Each row is a point. Two turns around zero, p and q, are shown by what they do to some points. Write where each new point lands after one turn and then the other. Backwards means that the second turn is done in reverse. Each puzzle has new turns, and all numbers are rounded.

Turn p:
[14 -1 22] => [ -3 -25   6]
[-21 -16  -8] => [-15  15 -17]
[ -7 -44 -38] => [  7  21 -54]
[-15  -1  50] => [-42 -26  17]
[ 29  63 -27] => [54 16 49]
Turn q:
[ 0 56 34] => [ 17 -25  58]
[40 13 17] => [ 36 -28   0]
[ 4 -3 39] => [ -8 -38   6]
[-30 -14 -33] => [-24  39  -9]
[-32  -2 -30] => [-21  39   3]
[ 18 -51 -27] => [ -1  13 -59]
Where do these land?
p, then q: [23 35 -8] => [ 19 -38  -5]
q, then p: [ -6  45 -11] => [ -6 -36  30]
q, then p backwards: [ -2 -41 -29] => [-24 -38 -23]
p, then q: [-14 -39  48] => [-53  31 -16]

Turn p:
[-15  22  -8 -45] => [ 33  28 -20 -24]
[ 17  -2 -43  10] => [  9 -32 -29  17]
[-23  41  73  12] => [-50  39  31 -52]
[ 37 -25 -24  -3] => [  7  -9 -19  46]
[-15 -36   2  26] => [  1 -26  36  14]
Turn q:
[-47  48  38  10] => [ 50 -35 -44 -18]
[ 28  26   2 -41] => [-31 -11 -31  33]
[ -5 -10  25  19] => [ 12  16  -9 -25]
[ -1 -21 -14 -20] => [-1 15 15 24]
[ 25 -43 -51  32] => [-30  16  69 -14]
Where do these land?
q, then p: [ 24  -9 -11 -32] => [-12 -26  14 -28]
p, then q: [ 46 -10  16 -29] => [  2 -48   9 -31]
p, then q backwards: [ -8  27 -15  11] => [ 7 23 15 18]
p, then q: [ -9 -70   0   5] => [ -9  31 -20 -60]
p, then q: [-35  13  -1  69] => [41 60 -3 30]
p, then q: [-19  49  11 -24] => [-11 -25 -15  50]
